Rows are points. The window is the flat piece filled in between its corners: a triangle in 3 columns, a solid with four corners in 4, and so on. A path goes straight from each point to the next, and from the last back to the first. After which points does the path pass through the window?

Window:
[[ 42  25  11]
 [-13 -62 -20]
 [-42  -7   2]]
Path:
(1): [ -1 -62  13]
(2): [-18 -37 -53]
(3): [  1  29 -31]
(4): [  5 -15  44]
(5): [-31 -10  15]
(6): [-35  -2 -16]
(7): [  4   0 -18]
(8): [  5 -20  21]
Through the window after points: 1, 3, 5, 7

Window, 4 rows:
[[ 24 -16  36  -6]
 [ 14   2  -7  -2]
 [-65 -28 -54  25]
 [-18  21  13  -8]]
Path:
(1): [-17   4 -24  49]
(2): [-31  18   0  33]
(3): [-27 -15  -4 -29]
(4): [  3 -16 -10  -9]
(5): [ 3 -9  4 26]
(6): [-46  -7 -30  54]
(7): [-57  -3 -40 -25]
(8): [-10 -26  22 -43]
(9): [ 30 -24  19  27]
(10): [-35  18 -31  34]
(11): [-21  -6 -22 -28]
(12): [-64 -22 -29 -19]
Through the window after points: 12

Window, 6 rows:
[[ 43  21 -74  26 -14  13]
 [ 39  26 -24  11  18  31]
 [ 20 -32   4  -4 -34  -3]
 [-44 -50  -1 -53  16  34]
 [ 12 -26   5  35  11  12]
 [ -6  27  -2  24  31   2]]
Path:
(1): [ 36   4 -51  -1   6  -9]
(2): [ 23  48 -46  15 -36  57]
(3): [ 0  4  1 17 -4 14]
(4): [ 19 -14  -7  13  23  -9]
(5): [  2 -17   5 -15  44  -7]
(6): [-30  -2  20   3   2  30]
(7): [  2  -8  12  32 -15  47]
(8): [ 41   1 -44   3  42 -16]
(9): [ 53  -1 -43 -17  36   2]
(10): [-9 21  5 21 -7 56]
(11): [  6  12 -36  42 -24  35]
(12): [ 52   2 -68 -21  21 -11]
Through the window after points: 3, 7, 9, 11

Window, 8 rows:
[[ 80 -38 -38 -16 -17  -5  19 -14]
 [  6  17 -19 -49 -18 -37 -23  65]
 [-17 -13   8  -5  29  10  43 -16]
 [ -1  -2  31 -31  27 -34 -22  14]
 [-34  -8   7  11  22 -15 -19  37]
 [-10  -6 -26 -17  16  40 -13  -1]
 [ 67  14 -67 -17 -13 -29   1 -10]
 [ 64   3  -8   2 -32  -3  21 -31]]
Path:
(1): [-10 -11   7 -16  -3  -9  -2  -1]
(2): [25  4  3 -2 30 24 11 22]
(3): [ 54  -3   6 -10  35 -31   9  33]
(4): [-36   2 -26 -24 -44 -16   1 -18]
(5): [  2  -3 -72 -31 -39 -35 -13 -17]
(6): [ 57  11 -33 -12   5 -19   2   7]
(7): [ 58  48 -25   4  21  19   0  17]
(8): [ 20 -27 -52 -31 -26 -56  -7  -3]
Through the window after points: 5, 7

Window, 9 rows:
[[ 53  46   7   2  26   3 -40 -52  29]
 [ -3   9   1  53 -51 -27 -63  29   4]
 [-33  20   5 -41  24  -5 -40 -13  29]
 [ -8  41 -79   5  -4   7 -29  41  14]
 [ 20  49  11  65  17  57  29 -29  53]
 [-11  63  21   5 -35 -20 -41  69  34]
 [ -6 -44   4  41  37 -18  13  26  11]
 [ 27 -24 -10  35 -69  36  -1 -13 -22]
 [-37  32  -7 -13 -57 -29  54 -49   7]]
Path:
(1): [-13   1  13  30  16 -16   2  18 -19]
(2): [ 15  38   8  13  16  -1 -22  -3  -4]
(3): [ 28   9   0  15   3  -8 -27 -17  52]
(4): [ 16   3  -7  20 -24   6   8 -27  33]
(5): [-28  48  -5  34  19  26  -1 -33 -26]
(6): [ -3  20  19  25  10   2 -10  -6  -9]
(7): [ 28  -2  -7  12 -26  -5 -10  -2  68]
(8): [  1  14 -44  26 -26  10  -6   2  71]
(9): [  2  50 -14  24   5  19  -6  11   8]
(10): [  3  38 -14  29 -11   9  -7  10 -42]
(11): [  8   0 -43  13 -35  19 -18  10  34]
(12): [  3  -7 -19  14   9 -25  12   7  94]
(13): [ -8  25 -15  15  12  18   1  11 -30]
(14): [ -9  21  28  37   7  18  -8  -9 -37]
(15): [ 10   9  19  26 -16  -3   8 -14  42]
(16): [ 13 -28 -16  29 -19   1   0  -3  43]
Through the window after points: 2, 8, 10, 16
